Every row gives one point. The last column is the point's height on a tilted bowl or saddle (a function of degree 2), plus a little noise. Count its main directions that bend up, bend down and stay straight.

Points, 15 rows:
[[-18 -42   9  -9]
 [ 15  33   8   7]
 [ -9  27   8  25]
 [ 16   9  17  13]
 [-22   6  19  17]
 [  4  62   1  14]
 [-34  22  30  33]
 [ 11   8   1  18]
 [-21  65   2  62]
 [-12 -19 -51 -39]
 [-11  39   5  32]
 [ 34 -19  46   7]
 [  0  64 -51 -37]
 [ 31  11 -17  14]
 [ 17  -4  -9  23]]
Directions: 1 up, 2 down, 0 straight

Points (22 x 5):
[[ 55  36 -18 -29  48]
 [-15   5  10  16 -20]
 [ 13  27  -6  16 -10]
 [ 68  17   3 -49  73]
 [-16  21 -13  33  -7]
 [ -9  -4 -13  34 -17]
 [-46 -65  44 -23  64]
 [ 14  14 -25  43   3]
 [ 20 -27   4   0 -11]
 [ 40  -8  -9  43  16]
 [ 34  27  38 -19  33]
 [ 15 -65  -9   6  15]
 [ -1 -56  14 -18   8]
 [ -9 -38 -22  28  -7]
 [ 12  22   6 -46  15]
 [ -8  41 -36  -3  15]
 [-29  19 -40  52  28]
 [ -3   5  -6 -21 -15]
 [ 27  41 -18 -11  13]
 [ 11  29  -7 -20  -3]
 [  2  27 -12  15 -12]
 [  7   6   1 -11 -18]]
Directions: 4 up, 0 down, 0 straight

Points, 48 rows:
[[-10  -6   1  23  28 -19 -17]
 [ -6  27 -12 -29 -47 -32 -33]
 [  7  -7  -3  37 -19   3 -14]
 [-40  28   5 -22   7 -11 -22]
 [-48   1  21  11  33 -39 -28]
 [ 41 -34  46  -2  20 -26 -18]
 [ -1  -4   8 -36 -50  14 -52]
 [ -6   0  52  42 -17  56  16]
 [ 41  -5 -20  35  23 -23 -39]
 [-33  16 -48 -24  -5 -11   3]
 [ -4 -14  35 -20  29  -9 -19]
 [ -6 -11  -4   7 -24  23 -14]
 [-54 -20  -7 -68   5  -4 -43]
 [  5  14 -47 -10  10 -15  -2]
 [ -5  15 -47   7  -4 -66 -11]
 [ 10  -9   5  33 -63  29 -21]
 [-27  43   9 -15  15   5 -26]
 [ 29  45 -28  22 -11 -27 -39]
 [-11   8 -35 -23  15 -24   4]
 [ 27 -25  39  18  43  10 -22]
 [ 15 -35  22  55  16  38   2]
 [-18  -4 -31  14  -7  13  -6]
 [-45  -7  34   8  41  10 -37]
 [ 13 -35 -41 -14  -9 102  -1]
 [ 15  -9 -17  42   1  81  20]
 [ 30  -7 -10  14  -5 -26 -22]
 [-15 -18  25 -14  39  46 -39]
 [-25 -54   4 -43  -4  -4 -53]
 [-37  -3  37 -46   1 -67  -7]
 [  5  23  -3  25 -10   6 -17]
 [-42   8 -28 -32  17  -3  -5]
 [ 24  24  28 -24  10  43 -37]
 [ -6  -9 -21  -2 -15 -15 -14]
 [-14   9  27 -32  -5  11 -31]
 [  7   5  26  31  19 -22 -10]
 [ 41  13 -15   4   7   0 -26]
 [-20  -1 -16  -9  30  55 -18]
 [  2 -26 -13   8  48  27 -25]
 [ -8 -38  -8 -26  18  -9 -24]
 [-35  27   5 -17  32  13 -28]
 [ 18  20 -23 -20  -4 -55  -1]
 [-12   2 -16 -40  15  11 -18]
 [-29   1  37 -15 -14 -30 -25]
 [ 43  13 -50 -29  -9  -2 -31]
 [-30   3 -24  27 -22 -68 -43]
 [ 36 -23 -23  -2 -14  22 -26]
 [-70 -30  -2  40  -9 -51 -77]
 [ 27  -5  48 -19   8  -6 -10]]
Directions: 2 up, 4 down, 0 straight
